Each row of a before or after table is a point. The points were changed in one or more steps. Then noise was added and the rows were shuffled. The steps act on columns, c1 being the first. What was done? A step turns or swaps two columns, mirrors them in a line or flattens them onto one, adds a multiple of one to another, or multiplies or shifts one. Angles are multiples of 10 degrees, from the lower column toward the higher: turns from -170 to 170, lines from 10 to 170 but not 90. Use the fewest steps. Two steps may share a column if one is a turn and the other turns, adds or multiplies; they go together, in the order done. Otherwise the lowest column goes first.
In the rows, zero is written as 128.

Before, 10 rows:
[[133 115]
 [ 86 187]
 [100  96]
 [107  94]
 [108 123]
 [ 74 141]
 [101  94]
 [ 96 162]
 [132 147]
 [192  98]]
After:
[[ 86  93]
 [ 91 150]
 [ 98 153]
 [128 141]
 [108  62]
 [105 124]
 [107  85]
 [137 109]
 [177 179]
 [ 92 147]]
Steps: mirror c1 and c2 in the line at 10 degrees

Before, 9 rows:
[[153 125 128 120 125 135]
 [101 100 115 150 109 138]
 [100 187 124 182 143 116]
 [129 249 116 127 117 112]
 [120 103 126 155 135 102]
 [161 119 114 136 125 166]
 [107 123 120 119 160 155]
 [ 94 137 132 133 118 118]
 [130 119 163 160 116 131]]
After (9 x 6):
[[160 135 112 134 111 122]
 [122 151 104  98 118 140]
 [152 161 116 120 138  98]
 [151 126 115 251 134 140]
 [107 185 118 184  86 135]
 [186 150 138  99 124 135]
 [ 58 120 158 119  77 127]
 [125 118 138 125 153 129]
 [121 136 167 118 160 125]]
Steps: multiply c5 by 2.5; turn c1 and c5 by 110 degrees; swap c2 and c4; turn c3 and c6 by -110 degrees

Before:
[[109  59  96 126 102 149 126 141 133 233 157  98]
 [136 151 136 128 107 127 160 157  68  68 139 140]
 [161 150 128 107 131 134 121 168 133 130 125 131]
 [118  98 135 147 123 122 117 152 122 130 103 129]
 [120 153  92 180 112 176 106 159 125  90 191  53]
 [119 125  56  79 104 156 160 134  93  97 105 140]
 [113 137  99 154 131 113 162  82 117  69 151 133]
 [204 128 101 127 128 117 146 177 101 139  99 131]
 [ 98 165 142 144 102  84 158 173 105  91 124 106]]
After:
[[102 140 158 136 117  73 161 196  73 101 116 103]
 [158 153 120 114 124 122 131 167 143 130 140 123]
 [117 101 126 125 133 137 114 150 115 116  96 129]
 [115 134 122  82 132 152 204 123  52 155 143 136]
 [107 124 150 167 131 112 200  82 108 108 131 136]
 [123 168  88 208 113 159 172 233 117 108 145  52]
 [201 121 135 112 145 119 145 175  74 154 103 128]
 [138 151 166 134 153 125 175 144   4  90 131 136]
 [113  78 108 150  97 181  79 176 128 221 146 101]]
Steps: turn c2 and c6 by -30 degrees; turn c3 and c7 by -60 degrees; turn c7 and c10 by 40 degrees; turn c4 and c11 by -40 degrees; multiply c9 by 2; turn c5 and c9 by 20 degrees; add -1 times c12 to c8

Before:
[[161 135 107 129 136 142 146 133 118 165 127 110 137 125 127 153 117 116
  104 159]
 [117 127 176 152 131 140 136 165 102  90 146 143 160 137 119 106 106 115
  146 159]
 [157 119 124  99 125 163 153 112 160 137 116 118 138 126 142 149 128 111
  134 133]
 [150 109 126 110 119 146 118 132 118 121 114  99 110 150 138 154 132 107
  115 142]
 [ 92 165 140 124 125 105  99 129 108  96 150 114 187 128  91 117 116 126
  121 155]
 [155 132 113 133 153 108 138 107 142 145 125  99 112 137 155 140 102 124
  143 162]
 [142 123 110 129 164 140 151 118 139 131 120 103 104 132 115 166 131 135
  114 131]
 [120 145 129 106 142 155 147 125 137 132 133 106 109 136 131 138 107 107
  108 170]
 [139 120 112 106 153 134 113 108 126 156 132 136 106 123 127 155 130 131
  132 165]
 [110 187 150 178 107 132 123 140 116 130 147 128 137 135 116  94 122 114
  179 149]
 [122 127 128 136 146 146 127 111 129 153 142 119 129 141 156 155 110 113
  112 128]
 [ 99 136 106 183 108 122 102 150 142 101 170 128 140 116 117 116 109 116
  166 169]
 [111 146 152 147  96 120 127 144 112 119 179 120 136 122 109  97  94 142
  150 143]]
After, 13 rows:
[[138 120  90 107 152 135 114 117 124 158 138 110 112 123 119 151 130 132
  133 165]
 [166 119 120  98 124 162 153 122 139 136 112 115 140 128 114 149 130 111
  115 134]
 [ 94 135  73 182 110 120 100 159 114 101 161 131 136 116 144 115 108 115
  144 169]
 [128 123  85 128 165 141 151 134 139 136 106 113 105 133 108 165 130 133
  114 131]
 [125 144 130 107 141 156 147 143 141 134 118 114 110 136 136 138 106 107
  111 169]
 [101 186 182 178 107 132 123 143 100 128 143 132 138 136 136  92 121 112
  164 147]
 [ 61 166 159 125 123 105  98 150 124  87 136 118 182 130 131 117 117 126
  135 156]
 [ 95 144 187 146  95 120 128 170 109 118 163 124 135 121 128  96  95 142
  150 143]
 [156 109 125 109 119 146 118 142 132 123 100 123 110 149 116 157 132 108
  127 143]
 [154 135  75 132 137 143 146 142 137 163 116 124 144 127 102 153 117 117
  119 158]
 [177 132  91 136 152 109 137 137 126 147 108 100 114 137 124 139 102 127
  131 160]
 [110 126 250 153 130 141 136 147 110  87 154 157 153 138 131 105 106 116
  150 158]
 [151 125 126 133 145 145 128 135 138 153 133 104 135 142 151 153 109 112
  119 131]]
Steps: turn c1 and c15 by -50 degrees; multiply c1 by 1.3; multiply c3 by 2.5; turn c11 and c12 by -40 degrees; turn c8 and c12 by 60 degrees; flatten c9 and c19 onto the line at 130 degrees; turn c10 and c13 by 10 degrees

Before (9 x 64):
[[154 113 148 163 199  66 132 117 147 103 131 109 138 143 146 172  37 173
  112 125 119 167 158 173 156 142 102  54 119 102 111 148 134 130 111 131
   53 122 119 173 107 198 137 140 150  96 114  72 113  66 120 161 113 114
  145 161 164  92 126  81 114 176 161 127]
 [178 111  94 155 202  93 129 123 132  98 124 134 135 188 145 161  84 158
   93 107 123 140 149 176 163 139  95  86 110 123 104 146 165 141 112 157
   67  94 147 172  89 147 151  87 175  95 134  91 100  86 117 144  98 103
  117 222 228  41  82  69 167 135 128 137]
 [ 88 177 100  96 138  84 132 109 127 102 114 101 127 120 109 135 115 144
  113 118 152 115 104 162  73 105 118 125 133 176 176 172  72 156 115  87
  148  92 133  70 186 145 115 165 172 145 121 161 101 133 119 116 148 123
  117 145  74 133 153  87 153 117 134 129]
 [112 154 101 143 127 181 101 165 112  90  60  74 137 132 148  93 114 164
  141  67 135 114 124 114 101 110 129 194 170 116 186 129 134  86 130  83
  114  65 168 121 183 165 144 169 157 158 138 184 101 128 121 152 165 146
  139 112  98 136 129 103 153 135 120 105]
 [ 93 140 121 152  97 117 136 158 115 126 106 113 143 174 124 107 134 162
  125 107 122 127 129 122 111  98 127 146 131 136 174 142 105 127 104 105
   94  91 123 137 188 153 133 188 194 148 128 178 143 142  90 158 122 102
  125 107  82 133 153  88 130  95 130 118]
 [121 157 132 128 128 130 141 126 127 132  52 106 119 184 123 102 147 163
  125 131 145 137 122 173 105  92  88 138 148 169 164 122 137 121 122 105
  123  96 122 122 182 151 137 154 120 143 152 159 155 124 100 183 148 105
  136  67  97 159  98  76 135 137 140 120]
 [152 126  72 167 178 118  73 182 154 145 146 185 134 114 136 133 198  95
   92 129 128 194  99 149 148 200  96 156  21  91  81 104 125 147 112 142
  134 158  71  69 131 170  66 108  97 123 166  99 144 155 108 114  94 172
  112 227 126 134 157 131  93 152 137 170]
 [105 153 107 158  86 125 141 136 100 101  95 115 116 173 138  79 135 186
  111  86 145 135 106 155 113  90 137 151 142 143 216 176 111 158  84  69
  118  77 147  88 181 126 142 182 102 175 141 157 117 142 110 128 130 109
   96  74  89 156 123  79 171 142 104 123]
 [172  92  37 204 213 153 131 112 147 188 180 188 130 137  99 164 171  87
  133 182 115 168 122 145 137 208 109 173  38 130  95 104 108 150 112 163
  118 112 131  63 107 186  72  97 117 110 144 136 106 204  69  77 162 175
  119 229  96 145 136 129 119 174 139 145]]
After:
[[101 151 114 162  82 123 132 139 109  99  93 118 151 157 135  79 127 185
  112  93 147 138 112 152 117  91 131 153 147 144 213 179  91 151  86  66
  122  75 151  94 183 120 142 143 105 176 138 145 122 163 150 130 134 107
  100  77  91 188 127  76 170 137  99 120]
 [ 94 140 117 158 102 126 154 157 112 120 107 107 168 159 120 105 133 154
  128 108 123 123 129 120 114  90 132 148 131 141 175 147 101 123 114 111
  107  93 126 141 191 143 129 165 192 143 143 176 144 165 160 148 112  98
  129 111  83 173 152  86 122 101 132 124]
 [177 114  93 151 201  91 135 121 129  98 121 136 108 198 144 166  86 165
   90 107 121 140 146 168 164 140  92  82 109 124 112 147 158 140 112 159
   81  89 150 175  86 113 154 123 173  99 156  90  93 117 137 150 105 101
  107 222 224  50  86  67 170 134 128 135]
 [109 153  99 142 124 184 154 160 119  92  59  77 154 132 148  86 121 166
  138  66 130 116 119 117 104 116 123 196 174 112 190 123 122  87 123  82
  114  70 169 122 185 134 146 152 155 158 172 188 105 133 111 151 169 145
  136 107 100 107 130 103 142 140 116 103]
 [ 82 175  99  92 134  84 135 104 132  92 116 104 152 117 107 138 114 149
  109 121 148 115 103 160  73 111 121 118 133 175 175 180  61 155 120  93
  145  96 126  68 186 143 118 142 169 145 137 158 102 117 138 115 142 127
  117 151  73 142 156  94 152 121 138 123]
 [172  90  38 200 207 149 176 112 143 188 184 185 115  98  94 168 173  80
  127 181 113 168 123 142 145 207 102 173  42 129  93 110 104 148 117 169
  119 110 127  63 108 172  76 118 120 109 167 126  99 192 169  84 153 176
  113 232  91 207 131 137 124 180 138 142]
 [150 116 151 154 196  58 141 111 144  96 128 117 144 179 144 174  38 168
  106 120 116 169 150 175 156 147 110  48 123 101 108 155 120 133 111 136
   52 122 128 167 111 155 138 141 150  98 200  61 118  78 137 159 111 118
  146 173 168 102 125  74 111 173 170 132]
 [117 153 139 132 120 128 145 130 124 134  50 100 136 180 122  92 151 162
  117 131 147 135 129 173 101 102  83 138 141 169 162 124 132 127 125 104
  117  99 129 132 180 131 140 128 121 145 155 157 157 153 159 181 140 110
  143  72  99 206  94  85 133 139 136 118]
 [151 131  66 167 173 118 183 173 153 134 140 181 121 102 136 136 199 100
   90 132 123 190  99 150 155 196  98 156  30  88  78 105 120 146 116 140
  132 160  72  62 128 149  64 124 102 124 162  98 145 147 102 116  89 173
  110 228 119  86 156 126  96 158 138 164]]
Steps: turn c7 and c51 by 130 degrees; add 1.5 times c51 to c58; flatten c13 and c44 onto the line at 40 degrees; turn c14 and c50 by 30 degrees; add -0.5 times c17 to c47; turn c42 and c47 by 50 degrees; shift c33 by -10

Before:
[[ 94 103 124 150 156 141 137 114 133 109  87 130 132 100 147 113  92 114
  125 134 137 118 152 108 128 130 145 160 153 154 136 128 140 167 137 106
  149 151 107 155 139 109 160 109 133  98  98 105 173 138 157 138 180 139
  135 138 116 154 103 117 150  93 124 135]
 [133 116 108 138 147 174 132 138  86 144 143 148 155 121 112  99 139 110
  119  86  98 156 133 111 103  92 109 184 156 140 127 115  88 162 102  99
  133 125 110  95  74 174 126 113 115 139 143 146 161 114 101 159 134 158
  116 165  77 115 108 111 135 119 116 151]
 [136 102 108 151 161 143 155 103 115 135 147 147 108 110 138 134 136 115
  118 164 127 101 131 103 146 131 134 124 136 128  99 114 157 141 144 109
  151 114  94 117 140 133 123 169 139 173 157 113 100 138 132 124 111 145
  116 164 154 140 107 123  97 138 114 129]
 [131 141 112 116 106 160 129 128 133 115 153  84 104 137 122 127  91 165
  173 128 148 102  88 107 154 128 153 156  96 150 157 131 112 162 142 159
  121 105 110 167 113 122 110 109 118 133 132 102 127 137 143 111 114 166
  178 139 148 140 137 164 133 128 150  94]
 [ 79 110 147 119 142 149 114  96 158 120 137 139 156 136 142 170 121 139
  169 112 159  94 117 143 169 132  82 116 166 160 166 144 117  98 100 106
  131  81 104 155 136 173 131 120 115  94 123 147 107 128 101  94 116  88
  150 164  76 136 129  92 128 149 153 126]
 [137 111  83 134 105 148 165 158 127 158 139 120  87 148 169 151  92 112
  130 102  99  99 112 143  96 105 144 119 158 145 157 154 104 166 174 134
  127 142 130 170 122 117 123  98 134 153 160 119 117 137 160 100 122 126
  145 110 112 110 112 168  85 145 139  74]
 [147  79 138 138 104 130 160 147  90 180  84 151 152 115 136 108  89 141
  124 106 139 172  75 136 145 149 141 111  91 137 116 118 109 129 151  91
  127 140 126 130 149 134  79  98 177 158 174 109 116  95 143 169 124 112
  107 105  81  87  88 131 107 126 163 128]
 [139 147 113 187 149 161 117 133 157 103 120 141 122 154 133 138 129 101
  159 160 152 168 113 107 102 154  72 170  89 164  91 121 156 108  95 107
  132 152 146 108 126 158  80 163 142 150 143 102 126 129 117 102 133 104
  131 155  88 156 119 163 103 137 129  76]
 [ 82 119 115 120  90 195 180 142 109 146 148  81 103 135 115 105 151 124
  103 122 109 133 105 172 151 113 142 169 112 154 113 192 121 151 168 154
  134 155 147 120 116 122 126 170 158 109 133 126 169  92 113 130 131 142
  113 116 136  95 156 104  76 145 125 130]]
After, 9 rows:
[[ 70  79 137 139 105 129 158 146  90 179  83 150 151 115 137 109 179 141
  125 106 139 171  74 136 143 151 140 112  92 137 173 131 109 131 151  89
  127  81 127 129 149 134  77  97 176 158 175 110 117  94 144 168 123 112
  108 134  81  86  88 131 142 123 162 128]
 [193 103 124 149 156 142 138 113 132 108  87 129 133  99 147 112 167 113
  125 134 137 117 153 109 128 128 146 160 150 154 141 129 139 168 137 107
  149  92 105 153 138 110 158 110 132  98  96 107 173 137 155 138 181 137
  135 143 116 154 101 119  99  94 125 136]
 [137 141 114 118 105 160 127 127 135 114 152  84 105 139 121 128 164 162
  174 128 150 101  88 106 154 126 153 157  98 149 114 130 112 161 142 159
  121 186 110 167 115 121 111 108 117 132 132 100 125 137 142 112 114 167
  177 119 149 139 137 161 130 129 151  97]
 [249 110 147 120 142 152 114  96 158 120 139 137 156 137 142 170 132 138
  168 112 160  95 117 143 169 122  82 116 167 160  86 141 119  98  99 105
  131 236 105 156 136 175 131 122 113  94 123 146 107 127 101  93 116  87
  150 131  77 135 130  90 143 149 151 127]
 [ 90 112  84 135 106 147 164 158 126 158 139 120  88 148 171 153 157 112
  131 102  99  97 113 144  97  95 144 118 159 145 109 133 105 167 175 135
  127  58 129 170 121 115 122  99 133 153 161 118 118 137 159 101 121 127
  146 136 112 111 113 168 163 143 140  76]
 [183 118 115 121  91 196 181 142 109 147 149  80 103 134 116 104 102 127
  104 122 109 133 104 172 150  75 144 168 113 154 132 169 121 150 169 154
  133  20 148 120 116 121 123 171 157 111 132 125 171  90 113 129 133 141
  113 166 135  93 156 105 169 145 125 130]
 [167 117 110 139 148 172 132 136  85 144 144 150 156 121 112  99 137 110
  121  86  99 155 134 109 103 108 109 182 156 141 134  97  89 161 104  99
  134 142 109  95  73 174 125 114 115 139 143 145 160 113 101 159 132 158
  118  96  76 116 107 110 122 119 116 151]
 [146 146 114 186 147 160 116 133 157 103 121 142 121 153 132 139  92 100
  159 160 152 170 114 106 102 151  71 169  89 164 152 140 155 108  94 107
  130  48 146 107 127 158  81 162 143 149 144 102 128 129 119 103 132 103
  129 101  87 156 119 163 142 136 129  75]
 [159 102 109 150 162 145 154 101 116 136 146 148 108 110 137 134 105 114
  119 165 126  99 132 103 146 140 133 124 137 127 149 120 158 141 144 109
  152 134  93 117 139 132 123 168 139 174 157 113  98 137 132 125 111 145
  116  96 154 140 108 121 162 137 113 130]]
Steps: turn c1 and c56 by -140 degrees; multiply c1 by 2; add -0.7 times c52 to c17; turn c17 and c31 by -150 degrees; turn c26 and c32 by 40 degrees; turn c38 and c61 by -160 degrees; multiply c38 by 2.5
